Each row is a point. The window is the flat piece filled in between its corners: a triangle in 3 columns, a solid with four corners in 4, and so on. A path goes straight from each point to the next, and from the last back to the first. List the points from which the path goes on through the window.
In the rows, zero is written as 128.

Window (3 x 3):
[[153  72 170]
 [ 99 151 121]
 [125 164 108]]
Path:
(1): [ 98 169 133]
(2): [117 108 105]
(3): [108  86 112]
(4): [148 111 203]
(5): [121 198 135]
(6): [ 84 134  89]
(7): [128  99  95]
(8): [165 148 174]
(9): [128 167 144]
(10): [126 133  68]
(11): [ 88 143  68]
(12): [116 215 134]
Through the window after points: 1, 9

Window (6 x 6):
[[ 24  50 127 149 120 141]
 [161  96 143 138 189  83]
 [143 153 142 205 109 132]
 [107 159  96 143 143 157]
 [125 113 196 117 126 104]
 [179 141  60  97 144 123]]
Path:
(1): [180 126 107 120 159 130]
(2): [182 168 108 126 163  38]
(3): [ 80 101 126 141 121 103]
(4): [ 89  71 128 128 138 159]
(5): [ 90  36 138 134 116 180]
(6): [ 22  90 125 155 131 102]
(7): [145 132 129 149 154  82]
(8): [152  88 142 161 154 157]
(9): [140 125 131 148 133 153]
(10): [120 150 127 138 129  99]
(11): [137 141 138 169 146  95]
(12): [144  80 155 164 104 188]
Through the window after points: 3, 5, 7, 9, 11

Window (9 x 9):
[[163 117 119 143 158 229 105  77 118]
 [ 74 212 158 155  95 144 175 198  58]
 [129 155 144  90  95 209 109 137 188]
 [100 102 105 124 118 121 158 103 120]
 [107 144 132  72  65 154  56 116 147]
 [111  93 170 132 108 101 145 168  51]
 [115 149 177 163 166 168 130 102 155]
 [179 112 215 127  49  61 116  97 144]
 [137  96  72 156 190 100 143 125 131]]
Path:
(1): [143 139 149 110 141  98 148 101  76]
(2): [118 101 139 159 130 125 123 132 117]
(3): [115 140 135 189  96 157 128 171 116]
(4): [109 186 197  59 142 155 140 115 113]
(5): [138 129 131 101 146 120 141 116  75]
(6): [110 105 145 166 100 114 142 128 110]
(7): [134  90 157 204  72 128 130 162 166]
(8): [107 141 157 103 115 149 137 124  89]
Through the window after points: none

Window (12 x 12):
[[115 138 125 181  93 105  98  64  97  23 133 122]
 [110 143 222 119 174 140  73 164 116 176 109 124]
 [144  77 100 168 186  53 120 121 142 125 141 132]
 [124 192  89 148 174  96  97  92 106 106 152 113]
 [103 224 103 187  82 123 196  67 110  81 115 142]
 [129 143 176 182 181 164  76  92 139  91 120 160]
 [ 94 170 160  83 144 144 180  50 153 127  95 105]
 [115 111  36 129 143  77 120  78 150 174  94  89]
 [ 69 142 162  77 176 200  87 147 184  74 111 126]
 [ 73 217 114 106 110 113 124  81 143 151 147 174]
 [174 134 170 157 171  71 112 122 207 159  96 114]
 [144 151 159 169 123 138 121 105 126 131 174 112]]
Path:
(1): [ 70 155 155 156 147 120 111  76 166 121 116 108]
(2): [166 188  93 126 167 131 101 125  95  95 152 160]
(3): [168 141 111 117 148 129  97 109 136  83 127 128]
(4): [ 86 188 140 185 172 112 108  85 117 133 149 124]
(5): [ 30 144 140 170 151 110  84  86 176 135 118 104]
(6): [160 120 124  93 177 131  97 126 133 124 119 125]
(7): [150 152 146 137 143 122 120 117 145 114 125 134]
(8): [108 155 150 168 159  97 123  96 142 130 128 124]
(9): [ 37 159 128 204 216 122 141 120 147 144 114  98]
(10): [198 139 124  64  89 122  96  85 148 145 128 143]
(11): [180 159 148  84 134 137 112 123 144 155  90 146]
(12): [ 69 152 135 167 188 103 127  93 146 131 156 112]
(13): [ 59 122 148 175 147  79 120 102 166 108 121  72]
(14): [168 150  99  98 126 162 118  93 125 129 105 173]
(15): [180 177 131  96 119 160 116 134 118 110  92 140]
(16): [ 61 161 180 170 156 121 102  79 153 141 148 112]
Through the window after points: 1, 3
